Each row is a point. Each copy is the shape, with its points in the same order, stretched, turned, moved and blurred by noise. Is it also mirrored, or only turned?

Shape (8 x 2):
0: -.31 -.06
1: -.21  .37
2: -.06  .29
3: -.53 -.30
4:  .38  .28
5:  .28  .34
6: -.16 -.41
7: -.08  .01
Copy 1, 8 rows:
0:  .27  .10
1:  .44 -.24
2:  .26 -.37
3:  .46  .40
4: -.21 -.58
5: -.04 -.61
6:  .06  .24
7:  .18 -.13
Copy 1 is: only turned
Copy 2:
0: -.15  .10
1:  .04  .31
2:  .16  .22
3: -.36  .02
4:  .48 -.06
5:  .46  .08
6: -.11 -.26
7:  .06 -.03
Copy 2 is: only turned

Shape, 6 rows:
0:  .52  .12
1: -.20 -.25
2: -.20 -.09
3: -.11  .00
4: -.01 -.72
5: -.02  .09
Copy 1, 6 rows:
0: -.25  .53
1:  .37 -.06
2:  .19 -.10
3:  .13 -.04
4:  .66  .25
5: -.06  .04
Copy 1 is: only turned
Copy 2, 6 rows:
0:  .58 -.01
1: -.07  .25
2: -.12  .13
3: -.03 -.04
4:  .18  .71
5:  .00 -.06
Copy 2 is: mirrored

Shape:
0:  .17 -.22  .01
1:  .13  .25 -.42
2:  .10  .25 -.04
3: -.13  .14 -.31
4:  .24  .38  .05
5: -.35 -.27 -.24
6: -.25  .39  .07
Copy 1 (7 x 3):
0: -.34 -.04 -.25
1:  .22  .52  .11
2:  .06  .09  .31
3:  .45  .27 -.02
4: -.08  .09  .54
5:  .37 -.04 -.55
6:  .41 -.16  .42
Copy 1 is: mirrored
Copy 2:
0:  .10 -.11  .01
1: -.02  .37  .57
2: -.33  .19  .20
3: -.08  .34  .25
4: -.49  .21  .32
5:  .21  .15 -.21
6: -.64  .40 -.07
Copy 2 is: only turned
Copy 3 (7 x 3):
0: -.07 -.25 -.39
1:  .50 -.10  .17
2:  .09 -.25  .28
3:  .18  .17  .16
4:  .16 -.49  .37
5: -.19  .43 -.30
6: -.24  .00  .56
Copy 3 is: only turned

Shape:
0: -.19  .20 -.01
1:  .19  .22  .35
2: -.06  .13  .25
3:  .26 -.26  .38
4:  .23  .24 -.17
5:  .04 -.29 -.15
6: -.41 -.43 -.04
Copy 1:
0:  .17 -.16  .31
1:  .30  .00 -.15
2:  .24 -.13  .00
3: -.04 -.26 -.49
4:  .15  .23  .17
5: -.33 -.14 -.02
6: -.37 -.58 -.04
Copy 1 is: only turned
Copy 2, 7 rows:
0:  .32 -.32 -.17
1:  .60  .15  .08
2:  .48 -.20  .10
3:  .12  .06  .56
4:  .09  .28 -.35
5: -.38 -.18  .19
6: -.31 -.84  .41
Copy 2 is: mirrored

Shape (9 x 4):
0:  .30  .08 -.23 -.08
1: -.36 -.22 -.18 -.05
2:  .07  .15  .22 -.16
3:  .21 -.18  .16  .19
4: -.26  .85 -.11  .02
5:  .18 -.22 -.17 -.31
6: -.05 -.14 -.40 -.22
7: -.36  .22 -.57 -.06
8: -.27 -.03 -.12 -.03
Copy 1:
0:  .07 -.07 -.24 -.04
1: -.42  .23  .28 -.49
2: -.03 -.20  .21  .11
3:  .32  .16 -.01  .00
4: -.75  .08  .04  .50
5:  .09 -.23  .01 -.44
6: -.28 -.09 -.07 -.48
7: -.64  .20 -.10 -.28
8: -.35  .20  .16 -.20
Copy 1 is: mirrored
Copy 2, 9 rows:
0: -.41 -.33  .06 -.27
1:  .22 -.12  .24  .10
2: -.27 -.04 -.24  .16
3: -.05  .34 -.13 -.30
4: -.77 -.30  .37  .68
5:  .03 -.44 -.11 -.28
6:  .07 -.50  .24 -.19
7: -.15 -.50  .64  .12
8:  .02 -.16  .34  .15
Copy 2 is: mirrored
Copy 3 (9 x 4):
0: -.16  .15 -.36 -.17
1:  .11 -.19  .01 -.54
2:  .02  .28  .03  .22
3:  .21  .01 -.29  .00
4: -.57  .01  .23  .52
5:  .08  .22 -.29 -.50
6: -.05 -.04 -.22 -.65
7: -.34 -.29 -.04 -.49
8:  .01 -.14  .01 -.29
Copy 3 is: only turned

Shape (7 x 4):
0: -.19 -.31  .16  .06
1:  .53 -.14  .02  .25
2:  .62 -.15  .05  .31
3: -.17  .05  .07  .02
4: -.22  .02  .22 -.56
5: -.24  .21 -.03 -.45
6: -.08 -.32 -.15 -.05
Copy 1:
0:  .24  .52 -.07  .05
1: -.25  .15  .54 -.10
2: -.34  .22  .73 -.12
3:  .12  .16 -.15 -.20
4:  .60 -.03 -.20  .16
5:  .48 -.32 -.32  .05
6:  .00  .29 -.10  .30
Copy 1 is: mirrored
Copy 2:
0:  .12 -.33  .09 -.07
1:  .44 -.30 -.55  .13
2:  .56 -.29 -.68  .12
3: -.01 -.05  .12  .13
4: -.19  .23  .20 -.42
5: -.16  .46  .36 -.13
6:  .38 -.03  .11 -.09
Copy 2 is: mirrored

Shape, 11 rows:
0:  .47 -.13 -.33 -.29 -.03  .32
1:  .06 -.18  .32 -.17  .15  .41
2:  .03  .17  .17  .34 -.07  .23
3: -.26 -.33  .03  .34  .03 -.40
4: -.23  .09 -.22 -.06  .20  .29
5: -.24 -.15  .25 -.04  .20  .21
6: -.32 -.22 -.33  .47 -.23  .22
7:  .45 -.03  .05  .39 -.24  .20
8:  .35  .27 -.39 -.20 -.09 -.11
9:  .11  .20 -.26  .30  .41 -.34
10:  .22 -.26  .39 -.27  .23 -.30
Copy 1, 11 rows:
0:  .74  .25 -.10 -.63 -.16  .04
1:  .13 -.42  .38 -.27  .00 -.02
2: -.14  .08  .24  .22 -.34  .23
3: -.42  .16 -.11  .39  .62 -.27
4: -.15  .24  .21 -.50  .03  .17
5: -.28 -.27  .28 -.16  .18 -.03
6: -.38  .53  .18 -.01 -.08 -.40
7:  .30  .23  .11  .36 -.47  .03
8:  .45  .48 -.36 -.43 -.15  .47
9:  .08  .60 -.01  .12  .46  .42
10:  .19 -.49 -.12  .07  .65  .14
Copy 1 is: mirrored
Copy 2, 11 rows:
0:  .36  .15  .00 -.07 -.03 -.70
1:  .17  .20  .09 -.59  .03 -.01
2:  .04  .28  .00  .22 -.15  .27
3: -.08 -.29  .39  .14 -.04  .13
4: -.05  .29  .13  .02  .42 -.16
5: -.03  .13  .19 -.38  .19  .14
6:  .30  .31  .64  .47  .18  .02
7:  .26  .20  .09  .38 -.54 -.08
8:  .10 -.18 -.23  .45  .08 -.52
9: -.59 -.12 -.05  .61 -.13 -.22
10: -.07 -.51 -.15 -.49 -.24 -.11
Copy 2 is: only turned
Copy 3 (11 x 6):
0: -.48 -.08 -.45  .61 -.03  .32
1:  .08  .07 -.13  .23 -.49 -.09
2: -.18  .25  .39 -.02  .00 -.12
3:  .39 -.03 -.11 -.65  .26  .17
4: -.11 -.28 -.12  .20  .04 -.33
5:  .24 -.10 -.06 -.07 -.27 -.25
6:  .29  .19 -.17 -.03  .52 -.13
7: -.39  .50  .16  .11  .06  .33
8: -.51 -.32 -.05  .30  .26  .38
9: -.73 -.22  .13 -.50  .30  .15
10:  .14 -.15 -.18 -.31 -.46  .42
Copy 3 is: mirrored
Copy 4, 11 rows:
0:  .06  .64 -.27  .12 -.21  .59
1: -.02  .21  .22 -.03 -.28  .20
2: -.13  .03  .13  .43  .10 -.20
3: -.19 -.27 -.01 -.33  .20 -.63
4:  .07  .27  .31  .09  .24  .25
5: -.04 -.02  .32 -.13 -.02 -.05
6: -.48  .26  .18  .17  .36 -.20
7: -.24  .29 -.22  .49 -.13 -.15
8:  .21  .13 -.41  .19  .12  .32
9:  .38  .15  .01  .20  .30 -.37
10:  .20 -.26 -.21 -.45 -.34 -.16
Copy 4 is: mirrored

Shape, 9 rows:
0:  .06 -.18  .01 -.10 -.24  .05
1: -.23 -.30 -.10  .03 -.14 -.03
2:  .32  .01  .27  .54 -.08  .02
3:  .04 -.18  .37  .16 -.37  .16
4:  .42  .19 -.18  .05  .08 -.22
5:  .17 -.31  .02  .05  .24  .15
6:  .21  .38  .41 -.14  .16 -.05
7:  .52  .31 -.24  .46  .33  .35
8: -.29  .24 -.17 -.10 -.32 -.40
Copy 1, 9 rows:
0:  .35  .03  .15  .15  .03 -.11
1:  .17  .28 -.07 -.06  .18 -.32
2:  .03 -.15 -.52  .15 -.22 -.30
3:  .35  .16  .02  .28 -.36 -.50
4: -.04 -.52 -.32 -.06  .20  .53
5:  .05  .12 -.18  .34  .27  .11
6: -.32 -.23 -.17  .33 -.63  .52
7: -.31 -.94 -.30  .16  .24  .19
8: -.04 -.21 -.12 -.45 -.18 -.07
Copy 1 is: only turned
Copy 2, 9 rows:
0:  .06  .10 -.01 -.05 -.25  .07
1: -.17  .17  .02  .21 -.22  .07
2:  .11 -.55  .32 -.12  .26  .15
3:  .34 -.10  .16  .06 -.14  .16
4: -.26 -.32 -.02 -.28  .00  .02
5:  .22  .01 -.10  .06  .23 -.41
6:  .32  .02  .30 -.37  .21 -.21
7: -.12 -.77 -.02 -.39  .93  .01
8: -.58  .15  .25 -.17 -.45  .54
Copy 2 is: mirrored

Shape (12 x 8):
0: -.23  .23 -.23 -.27 -.07  .22  .33  .07
1: -.10 -.24 -.02  .00  .34 -.26 -.04  .17
2: -.12  .32 -.06 -.12  .35 -.11  .37  .15
3: -.15  .10  .09  .40  .25 -.08 -.14  .20
4: -.28  .30 -.14 -.31 -.04 -.21 -.13 -.74
5: -.05  .33  .46  .12 -.17 -.21 -.18 -.11
6: -.18  .32  .14  .46 -.47 -.23  .17  .01
7:  .04  .25 -.21  .16  .17 -.15 -.22  .00
8:  .06 -.32  .28 -.18  .10  .37  .18  .18
9:  .00 -.32  .21 -.21  .28  .05  .23 -.91
10: -.07 -.41 -.19 -.31  .13  .02  .08  .00
11: -.33 -.45  .24 -.30  .32  .41  .01  .15
Copy 1:
0: -.04  .00  .10  .17  .49 -.29  .01  .35
1:  .11 -.67 -.01  .16  .15  .26  .14 -.17
2:  .17 -.35 -.04  .28  .24  .16 -.03  .28
3: -.01 -.15  .09  .09  .26  .67  .15  .01
4:  .05 -.09  .43 -.35  .29 -.42 -.58  .29
5:  .17  .32 -.13 -.30 -.06  .32 -.27 -.15
6:  .06  .52 -.19 -.62  .22  .56  .07  .14
7: -.31 -.23  .31 -.05  .00  .34 -.06  .36
8:  .34 -.10 -.05  .39  .06 -.22  .23 -.35
9:  .78 -.27  .44 -.09 -.01 -.59 -.22 -.18
10:  .07 -.60  .15  .17  .21 -.36  .16 -.11
11:  .39 -.41  .08  .62  .60 -.32  .16 -.52
Copy 1 is: only turned
Copy 2 (12 x 8):
0:  .17 -.07  .42  .43  .36  .29 -.18 -.33
1: -.09  .14 -.07  .03  .15 -.51 -.18 -.11
2:  .29  .23  .64  .12  .36  .01 -.21  .00
3: -.25 -.04  .40 -.15 -.08 -.27  .21 -.03
4: -.09  .15 -.20 -.02  .13  .72  .02 -.33
5: -.49 -.15  .26 -.18 -.21  .35  .14  .37
6: -.43  .17  .69  .25 -.38  .27  .42  .08
7:  .09  .02  .11 -.19 -.23 -.15 -.03 -.07
8: -.11 -.51 -.09  .39  .55 -.07 -.07  .07
9: -.02 -.01 -.55  .29  .87  .57  .32 -.07
10:  .03 -.08 -.41  .39  .37 -.26 -.28 -.35
11: -.33 -.47 -.17  .29  .77 -.15 -.11 -.32
Copy 2 is: only turned
Copy 3, 12 rows:
0: -.51 -.11  .06 -.18  .48  .23  .09 -.21
1:  .23 -.28 -.15 -.35 -.40  .14 -.12 -.18
2: -.29 -.65  .01 -.03  .08  .19  .30 -.11
3:  .21 -.36  .42 -.11 -.21  .06  .10  .05
4: -.90  .08  .09 -.01 -.32 -.12 -.49  .03
5: -.10 -.31  .46  .04 -.02 -.48  .11  .29
6: -.07 -.51  .44 -.01  .38 -.24 -.28 -.10
7:  .00 -.05  .17  .22 -.36  .05 -.02 -.22
8:  .15  .00 -.26 -.25  .29 -.01  .22  .39
9: -.59 -.16 -.34  .06 -.24  .00 -.56  .65
10: -.03  .23 -.52 -.47 -.12  .20 -.30 -.14
11:  .01  .06 -.14 -.66 -.01  .10  .06  .40
Copy 3 is: only turned
Copy 4, 12 rows:
0: -.19  .01 -.36 -.25 -.12 -.06 -.17 -.34
1:  .21 -.21 -.35  .16  .30  .02  .43  .25
2:  .08  .12 -.63 -.15 -.03  .05  .09  .06
3:  .12 -.33 -.30  .17 -.17 -.05  .24  .42
4:  .20  .34 -.07  .06  .23 -.44 -.56  .30
5:  .20  .13 -.04  .55 -.28  .11 -.17  .25
6:  .28 -.43 -.28  .52 -.39  .09 -.41 -.22
7: -.02 -.08 -.20 -.16  .22  .05 -.09  .61
8: -.09  .06  .03 -.07 -.20  .10  .63 -.12
9:  .62  .48  .14 -.18  .07 -.59  .10  .01
10:  .05 -.09 -.06 -.14  .34 -.16  .45 -.02
11: -.20  .01 -.08  .13 -.18 -.29  .70 -.03
Copy 4 is: mirrored
